Each row of a before or after table is a point. The points were changed in one or more steps. Then noise was added and the rows were shuffled. The steps act on columns, c1 being the first. What was done? A step turns or swaps two columns, mirrors them in a line or flattens them onto one, adds a multiple of one to another, or multiplies or shifts one. Angles are multiples of 10 degrees, from the lower column toward the higher: turns from -170 to 170, lines from 10 to 170 but not 90. Use the fewest steps. Two steps may share a column if one is a turn and the other turns, adds or multiplies; they go together, in the order done. Otherwise the lowest column goes first.

Before (13 x 2):
[[ 14  81]
 [ 30   2]
 [-36  44]
 [-16  93]
 [-25 -20]
 [-14  -2]
 [ 50  63]
 [  1 -46]
 [-20 -43]
 [ 17 -71]
 [-29  66]
 [ -6  43]
 [-12 -16]]
After (13 x 2):
[[ -1  -1]
 [ -2  81]
 [ -1 -42]
 [  2 -38]
 [ -1 -17]
 [  0  45]
 [  6  40]
 [ -2  87]
 [  0 -18]
 [  0 -67]
 [ -1  68]
 [  0   2]
 [ -1  69]]
Steps: multiply c1 by 0

Before (10 x 8):
[[-40   2 -47  -4  22 -38  29 -30]
 [ 32  12 -67   7   0 -45 -26   5]
 [-58  -2  52 -31  34  23 -18 -35]
 [ 10  40 -31 -61  32 -46  -1   0]
 [-51  33 107   0 -11 -34   4 -50]
 [  7  30 -24 -10  67 -25  53 -13]
 [ 26 -33 -42 -16  25 -65  18  54]
 [-24  33 -66 -27   3 -37  29  51]
 [-65  59  88  29  52  27  -6 -26]
 [-32  31 107  -3 -18  57  23 -55]]
After (10 x 8):
[[ 31  -5  32  28  12 -73  -8   5]
 [-50   0  53  -3  35  99   2 -49]
 [-31   6 -38 -19  36 115  10 -56]
 [-65 -71 -11  21  38  91  21 -25]
 [-41 -21  30 -27  -5 -53  11 -29]
 [ 10 -45  41 -29  26 -37 -54   0]
 [ 26 -14  56 -23 -38 -53  -5  54]
 [-58 -31 -13   1 -14  55 -36 -37]
 [  8 -74  20 -52   5 -29  19 -12]
 [-22 -13  24 -38  31 -72  -9  52]]
Steps: turn c2 and c5 by 110 degrees; turn c3 and c6 by 80 degrees; turn c4 and c7 by 60 degrees

Before (8 x 12):
[[  11   55   -6   51  -35   20   16   52  -20 -109   28   18]
 [  -1  -36   11  -45  -56   38  -22  -71  -56   23    4   10]
 [  12  -16  -20   33  -84  -29   13   37  -21 -116  -17    0]
 [   4  -46   15  -14  -42  -57  -66  -18  -39   52   47    9]
 [  28  -26  -33  -46   18  -37  -67  -41   13   23   -8   18]
 [  48  -74   22  -34   26  -50  -35  -79   64   46   40   31]
 [  53  -13   20   24   -1   -3   31   73  -23  -87  -36    5]
 [ -29  -22   -3   -2  -32   -7   11  -24  -13   30  -26   45]]
After (8 x 12):
[[-116  -17  -24  -18  -87  -36   13    2   34   13  -26   35]
 [  23  -40   10   68  -56   56  -22  -18   25   -2   -9  -55]
 [  49  -45   14   33  -40  -43  -65  -42   28    4   38  -11]
 [  32  -19   -5    9  -30   18   11  -48   13  -31  -37    4]
 [  47  -73   20   -3   25  -10  -34  -86  -73   47   31  -54]
 [  20  -28  -34   32   18  -15  -71  -48  -35   30  -16  -26]
 [-111   56   -5  -36  -36   13   16   22   44   10   19   51]
 [ -87  -14   19  -11   -2  -19   32   25   33   53  -44   62]]
Steps: swap c1 and c10; turn c4 and c9 by 150 degrees; turn c8 and c12 by 60 degrees; turn c6 and c8 by 30 degrees; shift c11 by -10

Before (9 x 20):
[[   7   -8   35  -76   11  -24   -7    6   29  -10   -3   12   46  -64
    18   -8   20   19  -24   99]
 [  10  -13   52    7  -21   30  -46  -20  -30   -6  -58    4  -43    4
    44  -34 -111  -18  -14   18]
 [  37  -10   53   49  -12  -10   -9  -19  -32   22  -25   19   10  -49
   -75  -15  -26  -38  -21   16]
 [ -16    2   26   19  -33   39   11  -23  -15   -9  -17   14   10    2
     6   -2   28  -17  -11   32]
 [  41    6  -25   37  -31  -98   -1  -17   -2    0   -2  -50   41    4
    35  -24   17   12  -27   21]
 [  47    3   38    3   11   44  -46  -12   13  -10  -18  -52    6  -91
    41   11   32   -1   -5  102]
 [  25   14   50   26  -11   40  -12   -2   29   41  -21   16   24    7
    48  -26   -7  -51  -23   32]
 [ -10  -15  -66   15  -27  -10   -2   -9   17   47  -17   10   41  -25
     8  -14  -11   18  -13   27]
 [  71    7   17  -10   -2   33  -15   93  -14   51  -21    0   24    8
   -69   -8   34    2   95   28]]
After (9 x 20):
[[  24   21   49   27  -11   38  -12   31   29   38   25  -19   28    9
    48  -25   -7  -50  -22   33]
 [ -20    4   25   17  -35   40   13    9  -15   18  -13    3   13   -2
     5   -2   28  -17   -9   30]
 [  72    8   21   -8   -1   32  -17  122  -16   29   33  -34   24    6
   -69   -9   34    1   95   29]
 [  -9  -25  -64   15  -27   -6   -3   16   20   31   31  -23   43  -25
     9  -16  -14   17   -7   23]
 [  10  -11   34  -77   13  -25   -7  106   28    8  -10    9   43  -60
    19  -11   18   20  -26   96]
 [  42    9  -26   33  -33 -101   -4    1   -6  -36   -2  -30   41    2
    34  -23   17    9  -27   19]
 [  49    6   40    6   12   48  -47   88   14  -34  -16  -42    8  -91
    43    7   30   -4   -8   99]
 [  10  -20   53    9  -20   30  -47   -4  -30   33  -36  -36  -44    2
    42  -34 -116  -21  -13   18]
 [  37  -15   49   49  -16   -6   -8   -3  -28   37    8   -9   11  -44
   -72  -12  -27  -40  -20   15]]
Steps: multiply c2 by 1.6; add 1 times c20 to c8; turn c10 and c11 by 60 degrees; turn c10 and c12 by -50 degrees

Before (11 x 64):
[[  3 -20  12 -28  16 -14  15   6  16  29  16 -12 -14   9   3  -4  -7 -19
   23  -8  -9  16 -26   0  15  19  20 -26  -6 -27  -9  10 -11   3 -22 -27
   21 -20  -6  13   2   2 -14  -1  15  -9   6  -9  20  14 -14  16   4  30
   20 -22  14   7  18  -1  30 -27 -22  -6]
 [-10  -4  15  16 -21  -5  -1   7  16  32 -14 -30  -3  21   9  10  24  17
   -1 -26  -1  -1  15  -2 -29   9  -9  22   5   0   5  12  -1   6   8 -26
    1  19 -10  14 -15   6  13  -4  -7  16  31  11  -7  29  14   1 -13  -2
   12  11   5  -6  -2   3  13 -19  25 -29]
 [-29  17  13 -26   7  12 -21 -10 -14   7 -19  -5  -5  30 -15   6 -15 -12
  -24   1   8  16 -15   9   5   1  33 -13 -24  14 -18  -5 -22  14  25 -11
   -5 -16  11  -9  24  22   5  17   6 -13   3   5   1  -6 -19 -11  10   4
   -8  14 -20 -23   0   6  21  -5 -27  -3]
 [  4 -11  -9  -9  -9 -22  -8  17 -20  24   3  -4   5  12 -13 -10 -11  -2
   -8  -6 -20  16 -16 -21 -31 -15  -6 -20   4 -26 -23 -14  -5  23  20  16
  -11  15  28 -15 -17  -3  -1  10  15  20   9  21  12  12  -8  -8  17 -13
   29 -17 -12 -12 -14 -21   0   0  15 -37]
 [  7  -9 -24 -28 -22   8  17   8 -27 -16   8 -13  30 -13 -26 -28  12 -20
   18  -6  -5  -6   4  -6 -16  -5  39  -4   5   2 -14   9   3 -26  28  22
   22 -28   3 -12   3  -2   3 -34  -1  -5  20 -11 -17  29  -1  14 -21  -3
   17  15  -2   6  27  -7 -12   0   9  14]
 [-21  31  -7   8  23   0 -11  15 -17   0   6  10 -14   6  26  16  11 -18
   15  -6  -7 -26   6  11  -3 -19  -6 -18 -18   0  -6  21   9  17  -8   3
  -14   6 -13   4  -3 -14 -23   4  13 -18 -11   9  18 -11   1 -13   6   0
   18  -8  27 -32 -17  17  25 -15  -7   2]
 [-18  -6  -2  -5  -7  -1 -21  -6 -21 -16 -15   1  -3   5   3 -11   8 -13
  -16  12   8 -16  -1   4  -5  10  29   5  22 -21 -20  -7  -9  11  -7  21
  -13  14 -10 -10  -9   5   7   4  17   9  -2  -1  15 -17 -24 -18 -28 -14
   13   0  12  -2   0   5   9  -5  15 -23]
 [ -7 -20  21   5 -20 -22  -5  -8  22  17  -8   2  17   4   1  -1  -4  16
  -16  -2   0  14  18  -8   7   2  16 -17  18   4   8  -8   9 -13 -18   6
    9   1 -16  11   9  -5   3   8  -6  14  -8   6  16  12  -2  10  19   6
   17 -27 -20  -9  -1  18 -16   8  23 -28]
 [ -9  24  18  -9   3  15   4  22  -1  12  10 -22  26   1  24  16 -17 -15
  -15 -20 -29  12   4  -6 -18   6  -5  16   5   7 -22   8  -6  19  21  24
   13  -5  -6  15  17  -9  12 -24  15 -13  12  13 -13  29 -18  14  13 -12
   -9  12   9   8   4  13 -14 -20  23  11]
 [  9  -1   6 -10   0  -3  27  21  11 -16   0 -29 -16  20   0   0 -12 -15
   10 -11 -11   6 -22  -2  -1   0   0  -4  19 -19  -8  23   1 -14  13 -12
   12   5  22  -3   5  11  -5   4 -20 -23  29 -17  11  13 -18 -20 -21   3
   -9 -21   8 -15   0   0  -3  17  13   4]
 [ 14  32  12 -18   9 -22  -8 -14  12 -10  19 -13 -16  15 -24   4   2   6
   20  19   8 -26 -24   6  17  -7  40  20  16 -28  10  26  11  -2  14  12
   11  -4  -3   7  22 -14 -17 -24 -22 -15  10  13   0  -3 -12  21  19 -11
   17 -10 -15  19  11 -20 -13 -25 -21   8]]
After (11 x 64):
[[ -6 -30  23  -6 -18 -19  -5  -6  22  21  -7   1  17   5  -9   0  -5  18
  -16  -2   3  15  16   4   5   3  47 -17  18   3   8  -8   6 -16 -18   5
    8  -1 -17  10  10  -6   4   8  -5  16  -5   7  17  11  -2  10  19   6
   22 -27 -19  -8  -3  18 -16   5  23 -20]
 [-11   9  19  -8   0   3   5  25  -1  11  10 -21  29   1  16  18 -16 -14
  -16 -20 -27  13   5  -9 -19   3 -16  16   4   4 -22  13  -6  18  24  23
   11  -4  -6  15  17 -10  11 -24  14 -13  10  10 -11  31 -17  12  12 -13
   -9  12   7   6   4  11 -14 -20  22  22]
 [  4 -38  -9 -21  -9 -32  -8  17 -21  22   5  -4   3  11 -21  -8 -12  -3
   -8  -5 -20  18 -16 -10 -32 -17 -16 -19   3 -25 -23 -12  -5  23  19  16
  -12  16  27 -19 -18  -3  -3   8  16  18   9  23  11   9  -7  -6  19 -15
   30 -17 -14 -12 -14 -23  -2   0  14  -7]
 [-18 -23  -1   4  -8   0 -21  -6 -23 -15 -16   1  -2   5  -8 -12   8 -11
  -16  11   9 -14  -2  -4  -4   9  90   7  22 -21 -20  -3  -9  12  -7  23
  -12  12 -12 -10  -9   4   8   1  17   9  -4  -2  14 -19 -24 -19 -24 -15
   13   0  12  -4   2   5  11  -6  14  -8]
 [-29  -1  12  11  11  17 -22  -9 -15   4 -21  -7  -5  31 -22   6 -16 -12
  -24   2   8  17 -14 -27   5   2  99 -12 -24  16 -20  -6 -21  12  24 -11
   -7 -13  12 -11  23  20   3  15   6 -12   1   4   0  -5 -18 -10  11   1
  -10  17 -20 -23   0   8  20  -3 -27  19]
 [  9   4   6  -2  -1 -15  30  19   8 -16   0 -27 -14  17 -12   0 -11 -15
   10 -10 -13   6 -18  -9   0   2   0  -3  19 -23  -8  24   0 -13  14 -11
   12   6  24   0   7  12  -5   3 -19 -22  25 -15  10  13 -17 -21 -21   4
  -10 -22   8 -15   2   0  -3  17  13   2]
 [  6  15 -24  -6 -21   2  17   9 -25 -16   5 -14  29 -13 -37 -32  12 -20
   16  -4  -3  -7   5 -25 -14  -7 117  -3   2   3 -12   9   3 -25  28  23
   19 -27   1 -11   0  -2   3 -35  -3  -2  20 -10 -17  29  -3  15 -22  -3
   19  16  -2   5  27  -6 -11   2  10  -8]
 [-21   2  -9   7  21  -9 -10  17 -19  -2   6  11 -15   5  17  17  10 -20
   14  -5  -6 -26   5  10  -2 -16 -19 -17 -17  -1  -9  21  10  16  -7   3
  -13   6 -14   4  -3 -14 -24   6  13 -19 -10  10  14 -12   2 -17   6   1
   17  -9  27 -33 -17  17  28 -17  -7  31]
 [ 15   5  11   8   9 -15  -7 -13  10 -11  18 -11 -16  18 -35   4   2   6
   21  21   8 -26 -24 -22  19  -3 119  20  15 -30  11  22  13  -4  14  15
   12  -6  -2   9  22 -17 -19 -24 -21 -13  10  10   0  -1 -12  23  22 -11
   19  -8 -14  21   9 -20 -14 -24 -19  31]
 [-10 -31  16  -2 -23  -8  -1   7  18  34 -14 -28  -5  20  -2   9  24  17
    2 -28  -2  -3  17  18 -28   8 -26  20   7   0   3  11   1   6   7 -27
   -2  18 -13  14 -16   4  12  -3  -6  15  31  11  -5  30  11   1 -12  -2
   11  11   6  -4  -2   4  13 -20  23  -6]
 [  6  -6  10   1  14 -15  14   6  15  31  16  -9 -13   8  -6  -4  -7 -18
   23  -8  -9  13 -25 -26  16  19  62 -24 -10 -25 -12   9  -9   5 -23 -28
   23 -21  -5  11   2   2 -14  -1  14  -7   6  -7  18  14 -14  17   3  31
   20 -19  13   8  17  -3  31 -25 -20 -19]]
Steps: swap c2 and c64; swap c4 and c24; add -0.5 times c8 to c6; shift c15 by -10; multiply c27 by 3

Before (14 x 64):
[[ -10  -10  -21    0  -27    4   28    3  -15    7   28   -7   -6  -23
   -11   32   -7   26    8  -13   20  -47   -1   12  -24    2  -30  -22
     0    7    7   30   16   -8   -3   27   -6   16   22   -7  -50   15
   -11   22   22  -29    4  -26   26    3  -18   21   25  103    2    6
    -9   26  -15   21    6   13  -26  -18]
 [  32   30  -13   52  -23   45   -2   11  -46  -96    6    0   48  -57
   -22  -44   18   24   -3  -13    7  -24  -61    2    9   -4  -20   89
    -9   28   -3  -25  -25   -5   -6  -14   16   -4  -13    8    4    0
    12   21   38  -17  -20   34   17   21    0   31  -31  -11   -9   14
    -2   -6   10   21   10  -37   71  -31]
 [  -5   25  -17   14   -9    0  -10   23  -49   18   20  -20  -29  -48
    -1   29  -66  -45  -37  -27   19   -6  -67   19   26  -33  -29   20
    13   25   13  -28  -29   15    6   -9   11   -7  -11   19    0  -15
   -12   20  -26   55    3   17    9   22  -54   26  -19  -11    5  -19
    -2  -36   -9   14    0   15  -21   10]
 [ -20   14  -18    7  -27   19    4  -17   11  -15   28    0  -19   88
     0   34  -35  -12  -14  -11   23  -25   -1  116  -24  -26  -29    9
   -15  -30   67  -27   -1   16  -11   -4   22  -21   24    2  -24    8
     5   17   -4  -27  -13    9  -11   11  -21   25  -42   -6   -3    0
     1   26    8   11   12   32  -23   15]
 [ -19    6   19   30  -17   22  -10  -12    5   25   23  -78  -16  -59
    -8   14   14   21  -22  -16  -31  -13  -21   17  -17  -12   14   18
    -1   15   -6   -6  -20  -10   14   12   21  -25    5   -9   10    4
    -5    2  -39   26  -22  -22  105   -4   -3   28  -41   -4   30   -1
    -8    2  -12   20   -7  -14  -25   22]
 [   6  -25   10   11   26   30   36   -6  -10   -8   29   -3  -29   47
     0    4   18   14  -33  -24  -53    0   -2    6   -1   -4  -25  -21
   -14   13    8   -1    6   -6   -7    7   10   19  -22   -7  -15   -2
   -46   21  -18  -29   -4   69   30   -1  -16   25    0  -20   22   26
     1  -25  -10    7  -46  -28  -26   23]
 [   8   28   64  106   -6   39   15  -19  -40   13   26  -11  -22  -50
   -20   33   14   19   18  -20   16   -7   -2   16  -18    2  -12  -20
    16  -11   -7   19  -14    5  -16  -13   14   -5   -9   -5    2  -20
    13   17   29  -22    1  -28  -10   15   -3   13 -101   33   22   17
    -5   19    9   15   17   18  -17  -99]
 [  52   21  -21  -12    4   15   34    5    3    7   21    1  -13  -54
   -13   19   16   -6  -32  -14   -8  -33  -10   44   13    2  -11  -23
   -11   16   -9  -22   17   -5   -6    6   10    3   33   18    2    4
     8  -20   41  -32    6  -20   -9   22    0   15   22  -13  -20   23
    -8    8    9    7   11  -25   17  -74]
 [ -19   26    2  -15  -14   19   27  -19    1   -6   13  -56  -18  -51
     5   13   16  -18  -27  -16   19    1  -45    2  -23  -23  -31  -15
     3  -29   35   -8    5    3  -16    1   23   17  -16  -14    9   11
    14   -2   39    9  -12   -1   27  -15  -42    1   22  -10    4   14
    -1  -62    2  -45  -24  -37    7    2]
 [  -8   26  -25   -9  -15    6   -1   -3    0  -40   26    2  -12  -59
   -19   21    3   11  -20  -29   21  -18  -14    1  -27   13  -24   -7
    13   25    6    6    9   18  -14  -10   21    0  -24   69   11   19
     7    7   14  -33    1  -18    4  -38  -24   22   16   15  -13   25
    -5   25   -7   11   15   -8  -20   15]
 [   1  -19   13   11  -27   36   15  -14    3   30   16   -1  -19  -11
    21   23    1   25   41  -16  -32  -11  -20   -1  -20   -9   17   21
    11  -11   11    7   12   14  -14   13   15    7  -15   -2  -28  -55
   -10  -34   35   -3    5  -29   -8  -37   -4  -22   15   -8  -15    3
    -3   13  -25   15   -8   22  -19   22]
 [  30    3   -9    4   -9   12   16    4  -41    7  -26  -16  -12  -16
   -22   17    8    8  -15  -26   22  -36  -14    0   26   12   33  -24
    13   -1    8  -29   -6   11   59    1  -28  -33  -15  -17    3   15
   -21   22   35  -31    6  -23    0   15   -3    9  -45  -15   38   -1
    37  -21   16  -39    2  -36   -2   -7]
 [ -11   36  -22    8   63    9  -13  -11  -26   29 -110  -21  -25  -44
   -18   27   13    8  121  -31   16  -18   -1    0    9    4   -1   -9
    -8   -2   17   12   14  -14    6    9  -57 -106  -24   -4  -13  -27
     8   21   24  -21    6    3   23   22  -18    8   12  -18  -13  -10
    -6   25    9    4  -18  -25   37   23]
 [ -16    6   -2  -16   13   12   18   -7    3   -8   32  -14  -31  -14
   -23   34  -17    1  -16  -31  -11   -4  -12   20  -22   12    7  -14
     5   23   37  -19   -2   18    8   -7   14   -3  -25   -7   -4   10
     0   26  -24   52    3  -10   -7   23    1    9    4   14   31  -78
    16   20  -88    3   14   15   34   21]]
After (14 x 64):
[[   3  -23   14   12  -27   35   16  -13    2  -11   16  -17  -20  -10
    20   21    3   23   41  -13  -30   31  -23    1  -20  -10   17   20
    10  -11    6   11   12   16  -13   12    1    6  -15   -4  -21  -57
    -7  -34   34   -4    4  -33   -9  -40   -5  -23   15  -12  -16    4
    -2   11   23   15   -7   27  -20   25]
 [ -14    2   22   28  -21   22  -10  -14    7  -12   23   62  -16  -56
   -11   11   16   21  -23   63  -30   21  -19   18  -16   -8   13   17
     0   15   -6   -5  -17  -10   11   10    4  -23    4   -8    7    3
    -5    5  -38   27  -22  -20  105   -6   -1   27  -41    0   30   -1
    -6    3   47   21   -4  -17  -25   28]
 [ -21   26    4  -16  -20   21   30  -18   -3   -1   14   49  -17  -51
     5   15   16  -18  -28   36   18   -6  -46    3  -23  -24  -30  -16
     3  -26   36   -6    7    3  -11    2   17   15  -13  -13   12   10
    14   -4   40    9  -12   -1   26  -15  -41    0   23   -8    3   13
    -6  -65   24  -43  -24  -40    9   12]
 [ -12   35  -25    8   79   10   -9  -11  -28  -19 -112   19  -27  -48
   -18   25   14    7  118  -10   14   32   -2    3    7    6   -2  -10
    -5   -3   14   13   15  -18    6    7  -37 -104  -23   -1  -11  -27
     6   18   23  -19    5    2   20   20  -20    3   12  -18  -14   -5
    -7   26    1    6  -21  -27   40    1]
 [  -9   27  -27   -9  -19    6   -3   -1    1  -17   24   -7  -11  -61
   -19   20    3   11  -21  -32   20  -41  -16    1  -25   12  -25   -7
    10   25    7    4    7   20  -14  -13    6   -2  -22   66   11   18
     7    5   15  -33   -1  -18    2  -38  -26   22   19   14  -13   22
    -1   23    4   11   16   -8  -24   22]
 [ -17    5    0  -17    9   11   21   -9    5   -1   36  -32  -34  -12
   -23   35  -12   -2  -16  -15  -10   -5  -12   19  -21   14    5  -13
     7   19   36  -21   -2   18   10   -6   10    0  -22   -7   -4   11
     1   23  -22   54    4  -12   -8   23   -1    9    3   17   35  -77
    15   21   84    1   11   15   35   22]
 [  11   29   63  104  -18   40   12  -24  -40   -9   24   14  -23  -50
   -19   32   10   19   17   -5   16   12   -2   14  -17    2  -11  -18
    20  -10   -9   20  -16    0  -18  -12   45   -8  -10   -2    2  -18
    11   18   30  -24    3  -30  -14   13   -4   13 -101   33   22   18
    -7   17   -5   15   16   19  -18  -88]
 [   6  -31   11   11   24   31   37   -9  -10    2   28    0  -31   46
     5    5   18   13  -35  -23  -50   -7   -2    6    0   -6  -27  -23
   -14   12    5   -1   10   -6   -4    9   10   21  -22   -7  -11   -1
   -46   20  -21  -32   -7   68   30    0  -16   25    2  -18   21   25
    -1  -26    8    7  -46  -28  -26   25]
 [  35   27  -12   51  -30   47   -4   12  -49  -21    3    4   47  -58
   -22  -43   17   23   -6  -12    9  -93  -62    3    7   -2  -22   86
    -9   30   -1  -26  -28   -2   -7  -14   17   -2  -13    9    0    0
    14   23   36  -17  -19   33   14   19    0   33  -30  -10   -9   15
    -4   -8   -5   23   12  -37   72  -22]
 [  52   22  -22  -12   -7   17   35    3    2  -34   26    4  -12  -54
   -12   19   19   -4  -33  -15   -9    7   -8   47   16    1  -13  -25
    -8   18   -9  -27   15   -5   -6    7   36    2   32   15    0    1
     9  -19   41  -34    7  -20   -9   24   -2   15   21   -7  -23   22
   -10    5   -9    7   12  -24   20  -66]
 [ -20   15  -20    5  -32   18    3  -16   12  -26   25    3  -20   89
     0   34  -33   -8  -13  -15   22  -14    2  118  -22  -24  -29    7
   -12  -30   68  -31   -1   16   -9   -1    4  -19   24    3  -24    7
     4   19   -3  -27  -13   11  -12   11  -24   23  -42   -7   -2    3
     2   23   -5   10   13   34  -23   20]
 [  33   -1  -11    7    1   15   18    2  -42  -36  -26   21  -12  -13
   -24   19    7    7  -13   -6   20    4  -15    0   26   13   34  -22
    14    2    7  -31   -6   12   59    0  -25  -34  -14  -15    4   16
   -23   26   35  -32   11  -23    0   15   -2   10  -45  -16   40   -1
    38  -24   -6  -38    3  -34    1  -13]
 [ -12  -11  -20    1  -27    4   30    4  -16  -47   30   -1   -8  -23
   -11   33   -7   24   10   -5   21    8    0   11  -25    3  -28  -22
     3    6    6   28   14   -7   -3   25   -9   16   22   -9  -50   16
   -11   20   22  -30    5  -25   26    2  -19   22   25  105    3    6
    -9   27   14   23    2   15  -28  -19]
 [  -4   26  -23   13  -11    4   -9   24  -47   -4   21   12  -27  -51
     2   30  -70  -45  -36   -5   17   19  -65   18   26  -31  -29   20
    12   26   13  -22  -29   19    8   -8    5   -7  -11   18   -1  -16
   -10   17  -26   54    0   14   10   22  -55   25  -18   -9    6  -16
    -3  -40   19   17    2   11  -23   15]]
Steps: turn c37 and c64 by 20 degrees; turn c5 and c37 by 20 degrees; swap c10 and c22; add -1 times c12 to c20; turn c12 and c59 by -150 degrees
